Each row of a before or after table is a point. One or more steps were done to the points. Then noise was added and the rows were shuffled. The steps act on how far a point lies along the listed directions, d1 being the first. What was done? A step turns or swaps two directions, mirrors them in a line or flattens them onto one, adds a multiple of one to another, or multiplies one. Angles are multiples of 10 degrees, from the lower direction toward the higher: turns from -170 to 170, lines from 10 to 170 but not 90. Use the fewest steps. Two steps may share a direction if one is a turn and the other turns, adds or multiplies; they go together, in the order done. Otherwise the lowest direction goes first.

Directions:
(1): [-37 -22  57]
(2): [-40  60  -3]
(3): [47 33 43]
Before (11 x 3):
[[ 43  12   2]
 [ 25 -11 -32]
 [ 28  34 -13]
 [ 17  28 -28]
 [ 32  -3  60]
 [ 35  25  38]
 [-37  -6  10]
 [ -7 -21  45]
 [ 53 -16  52]
 [ 25  30  46]
 [ 28 -52  -6]]
After (11 x 3):
[[-29  -1   7]
 [ 19  27  -9]
 [ 31   4   1]
 [ 24  15  27]
 [ 11  26 -20]
 [ 20 -13 -22]
 [ 26  -7  42]
 [ -4 -18  32]
 [ 44 -23  36]
 [ 30 -52  -3]
 [ 17  22  32]]
Steps: multiply d1 by 0.7; multiply d3 by 0.7

Directions:
(1): [ 47  -5  -8 -21 -40 -17]
(2): [-19 -16 -14  19 -45  39]
(3): [-17 -60  -4 -23   7 -15]
(4): [  4  10 -37 -41  18  35]
Before (9 x 6):
[[ 20  -9 -22 -15 -45  26]
 [ 44  53  -8 -10 -15 -14]
 [ -9   3 -17   1 -24  36]
 [-24  -1  23  60 -32  34]
 [-17 -35 -16 -21 -17  25]
 [  5  35 -30 -19  15  26]
 [  5 -19  12   5   1 -23]
 [ -9  -1  -9  10 -38  19]
 [-19 -14  20  18  13  13]]
After (9 x 6):
[[ 31  17  -5 -28   8 -13]
 [ 23  16   6 -17   6 -29]
 [ 19  16   1 -29  35 -16]
 [ 59  13  31   9 -22 -37]
 [  6  32 -33 -19   6  30]
 [-14 -21  10  15   0  -8]
 [ 18 -19  14   1 -16   0]
 [ 14 -22  -4 -44  15 -15]
 [-18  54  -3  22  16  18]]
Steps: multiply d1 by 0.7; turn d1 and d2 by -140 degrees

Directions:
(1): [ 31  40  32  22  -5  -8  42  10 -12 -52 -60]
(2): [-34  20 -46  36  -9 -22 -23  52 -40  29 -36]
Before (10 x 11):
[[ -6 -20 -11 -12   1  16 -13  -1  10  27  27]
 [  5 -24   5 -18   7   8   0 -21  21   9  29]
 [-16  -7 -22  -6  -1   6 -16  -1  -2  21  17]
 [ 32  -6  36 -11   6   5   9 -24  18 -33  14]
 [-26 -18 -14  -8   9   8 -10 -12  -5  22  27]
 [  0 -13 -10  -3   5   7 -15  -5  -6   6  14]
 [ -2  -1 -22   1  -9   7  -4  10  -9  20  -8]
 [ -8 -26 -11  -4   1  -2   0  -8  11  25  34]
 [ 28  29  37  20  -7  -4  51   3  -6 -47 -51]
 [-28 -12 -22  -1   4  -3 -33  13   2  19  23]]
After (10 x 11):
[[ 12  10  -5   4 -10   7  14   7  -9  -1 -25]
 [ 19 -14  21 -15   7   8  16 -24  21 -10  14]
 [  7   8  25  -2   8   7  30 -19  -2 -26  -9]
 [ 26   3  23  -4  -1  15  23  -8  12 -18  -7]
 [-46 -27 -45   5  -3  -3 -36  19  -9  59  28]
 [  2 -29   1 -18   8   6 -27 -17  17  12  46]
 [ 21  -3  22   2   1  -2  35 -15  13 -19   2]
 [ 13  19  24   8   2  -4  14   4   5 -41 -22]
 [ 17  -1  10   0   3   6   5  -8  -5 -18  -3]
 [ 14  18  11   0  -1   6  19  -6   0 -23 -16]]
Steps: mirror d1 and d2 in the line at 70 degrees

Directions:
(1): [ -8 -13 -14  -4   4 -27  32  25   9  -5 -13  28 -19 -41]
(2): [  3  47 -19  -9 -19  -2   1 -21  26  -7  30  25 -16   0]
(3): [  0 -14  60 -23  -6  21   6  -9   9 -14   8  25  -7  -7]
(4): [  6 -35 -10  -2 -54 -15  -2  -9   8  19  -9  16  -1  25]
Before (8 x 14):
[[  6 -13  -7  -6 -34   0   4  -5   7   8 -11   2  10  37]
 [ 10 -11 -17   3 -19  -3   2   0  -8  13  -1   4   2   0]
 [ -2 -17 -14   5 -21 -13  -1   2  -4   8 -12   3  -4  10]
 [  4 -25  16 -20 -60 -12   8  -9  23 -11  -7  35 -13  -3]
 [  0  -5 -25  16  36 -18   0  23 -39  11 -21 -32   7  -3]
 [ -4 -18  16  20  27  14  -8  14 -29  -7 -26 -36  19   7]
 [ -6  12  -1  15  18   7  -5  10  -9   4   3  -8   2  -1]
 [ -3 -12 -10   1 -18 -19  14  14  12   4  -8  16 -12 -13]]
After (8 x 14):
[[  7   8 -50  12 -49 -19 -20 -12   5   6  -7 -16   8  29]
 [ -3  28  11 -15  39  -8  22  15 -10 -20   7  17 -19 -39]
 [ -4  14 -28  11   5 -11  -2   5  -5   1  -3  -9  -5  -2]
 [  7  11 -24   7   5   0   0   3 -12   7   6  -7   4  -8]
 [  1  30 -22   7 -12  -3  -9  -5  12   2  14  -2  -3   7]
 [ -8   1  22   4  13   9   4   8  -2  -1   4   9  -5  -9]
 [-10 -12  12  -4   8 -12  31  24   3 -20 -21  26 -16 -42]
 [ -1   0 -35  10   2 -11  11  15  -5   6 -20 -16  13  18]]
Steps: turn d1 and d2 by 100 degrees; turn d3 and d4 by 80 degrees

Directions:
(1): [ 22   2  49  16  17 -37  18  32  15  18  60  14   0  13  37 -28  11 -43
  13 -34]
(2): [ -7  -9 -19  13 -57  33  16  20  29 -17  41 -52  51  14  -1 -15  11 -19
 -27  25]
(3): [  9 -12  37  -7   5 -21 -31 -59 -35 -34  17 -32   8  29  25  24  37 -10
  22  43]
Before (13 x 20):
[[  5  -7  19  12 -16   7  19  15  17  -5  51 -29  25  18  16 -17  12 -42
  -10   3]
 [  7 -10   1   8  -2  -7  -7  -4 -12 -10  12   1   1  -1   4   3  12   0
    4   5]
 [-13   0 -26 -11   0  10  11  24  22  16 -25  20 -19 -32  -9  -3 -28  14
  -14 -18]
 [  7  -1  40   1  39 -35  -4 -14 -16   6  13   1 -21  17  29   2  12 -10
   17  -7]
 [  8  10   0   3  25 -16 -16   1 -11  16 -34  18 -25 -19 -13  -1  -8  14
   11  -8]
 [ 15  -6  10  -4  13  -1   0 -21  -3   3 -15   2  -8   4   9  11  -3   6
    3   7]
 [ -4  -4 -12 -12  22   1   6  -2  -7  18 -41  20 -20 -13  -9  16 -10  19
    3  -2]
 [  3   1 -15   7 -11  15   8   6  17  -4   8  -3  -1  -1   8   3  -5  -4
  -10   0]
 [  8   5   6 -14  26   4  -1   1 -17   7 -25  15 -24 -10  -9   9  -2  15
   -7 -15]
 [ -3 -16 -21 -20   5   6 -18 -41 -24 -20 -38  -3 -14  -2 -17  34   2  33
    1  32]
 [-11   7 -10  -3  -9   9  -4  -9  -8 -10 -11 -10  12  -4  -5   0  -8  -3
    0  -1]
 [  3 -13  36  11 -12 -19   4   5   6 -17  60 -38  19  31  27 -13  39 -46
   12   1]
 [ -3  -8  16   4   6   1   4  -9 -10 -12  16  -3   8  14   6  -1   8  -5
    0  13]]
After (13 x 20):
[[  7  -1  28   9  10  -6  19  16  11   9  34  -4   1  10  15 -15   4 -35
   -2 -18]
 [  2  -4  29  11   5 -23  16  28  15   6  43  -4  -1  13  18 -22  19 -37
   12 -33]
 [  6   1  -6   5   1   7   3  -3   7  -5   3   2  -9  -1  11   6  -1  -3
   -2   0]
 [  5   0   0 -12   5  16   0   0 -13  -3 -13  -7  -6  -3  -9   8   5  11
  -15   1]
 [ -4  -4  10   6  10   5  10   5  -4  -3  10   6   3   6  -1  -5  -1   0
   -3   2]
 [-10  -8  -8 -14  -4   3  -5  -8   5  -7 -13  -6  -9 -15   3  11  -6   8
   -5   9]
 [ -1  -2  17  10  13 -10  13  13   7  11  21  -9  -3  11  16 -11  -1  -9
   -1  -8]
 [ -9   6  -7  -5  -2   5  -3 -10 -10  -7 -14  -4   7  -4  -5   2  -8  -1
    1  -5]
 [ -8  -9 -14 -10   3  12   4  -8  -7   5 -27  -4  -1  -3  -8  17   0  14
   -3  18]
 [  6  -8  -4   9  -1  -4   0   5  -5  -4   8   5  -1  -5   0  -1   4   2
    0  -3]
 [ 12  -5  -2  -1   1   9   7 -10   5   5 -13  -1   0   0   4   5  -7   8
   -6   6]
 [  6   1  -7   6  -3   1 -14   1  -2   2 -18  -9  -1 -11 -14  -1   1   8
    1  12]
 [ -9 -13 -34 -16  -4  15 -10 -24 -11 -13 -39  -1 -12  -8 -27  26  -6  36
  -10  23]]
Steps: flatten d1 and d2 onto the line at 10 degrees; multiply d3 by 0
